Each row is a point. Any point is a mix of the corners, with weights that add up to 1. It lies inside the corners' shape when no weight is negative. Say inside or outside, and name the corners with a negative weight.

Corners:
(1): [-43  34]
(2): [11 12]
(3): [ 17 -83]
Points:
[-17  39] => outside (3)
[9 9] => inside
[ -3 -57] => outside (2)
[-10  17] => inside
[-37  26] => inside
[ 23 -17] => outside (1)
[-29  43] => outside (3)
[ 14 -68] => inside

Corners:
(1): [-11  41  -5 -32 -10  35 -22 -16]
(2): [ 26  28 -14  19 -75  21   9  23]
(3): [  4  71 -40  -1 -12 -24   5  43]
(4): [ -6  34 -25  15  20 -29 -25  -8]
(5): [ -5   9 -82  14  45  37  10 -28]
(6): [-68 -24   7  30  33  31  28  15]
(7): [ 11  -2  34 -41  63  20   9  15]
(8): [-61  46  95  93  37  -9  25  84]
(9): [-10  -3 -19  -6  12  53 -31  22]
Points:
[ -5  28  -2 -17  39  28  -3  16] => outside (2, 4, 6)
[  2  30  -8  -1 -25  22  -4   8] => inside
[-9  7  1  1 30 26  6 25] => outside (1, 4)
[-15  18 -27  24  32   9  10  14] => outside (1)
[-19  10   2  21   5  22   7  13] => outside (3)
[-15  14  10  11  17  20  12   4] => outside (3, 9)
[  5  59  20 -29 -17   3 -14  11] => outside (5, 6, 9)
[-24  21 -15  19   8  15  -4  17] => outside (7)

Corners:
(1): [ 26  -3  47 -29  15 -55 -35 -20 -26  -8  -2   7 -32  13]
(2): [ 13  48  57  24  51   3 -17  -2   6  55   7 -26 -18  16]
(3): [-10 -15 -43  -4 -58  15   1  14  80  -9 -38  16  -2   5]
(4): [ 40   9   6 -18 -32  -2  27 -20  39 -32  -5   9  52  10]
(5): [ 43   7  15 -14  23  30 -47  31   7  16  -9 -29 -31  36]
(6): [ 62  18  26 -11  50 -12 -26  44  21  78 -22 -44  32  31]
(7): [-11   5  14  12  25 -28 -26  11 -12   8 -15 -47   6  30]
(8): [ 31   6  61  20  43 -14 -83  27   3  62  38 -27  45  22]
(9): [ 55  66 -25   6  49 -27 -19  56  27  13  24 -53   0  -9]
(10): [-10  14 -40  -3 -59  -6  65  33  26  -8   3  27  22  11]
(11): [-29 -34 -58 -59 -27   6  46  11  58 -20  28  -7  19 -10]
(12): [  7   5  16   2  59 -29 -39  -1 -22  26  26  10   4  18]
(13): [-41 -64  13 -17 -51  36   5 -65 -12 -39   3   8 -41 -72]
(14): [-83 -19  16 -73 -41  48  21 -17 -23 -42  -6  26 -10 -28]
(15): [-27 -95  41 -39  -4   0  24 -38 -28 -64 -22  48 -41 -22]
Points:
[  6   0  19 -24  16   1  -9  -3   3  -1  10 -14   0  -2] => outside (3, 10)
[  5 -14 -19 -11 -24  13  25   4  35 -13 -14 -13  -5 -12] => outside (1, 8, 12, 14)
[-16  -3  -3 -25 -22   7   3  -8   8 -18  -4   1 -16  -6] => outside (6, 8, 15)
[-5 -6  4 -9 -4  0 -5 -3 11 -6  6 -2 -3 -3] => outside (6)
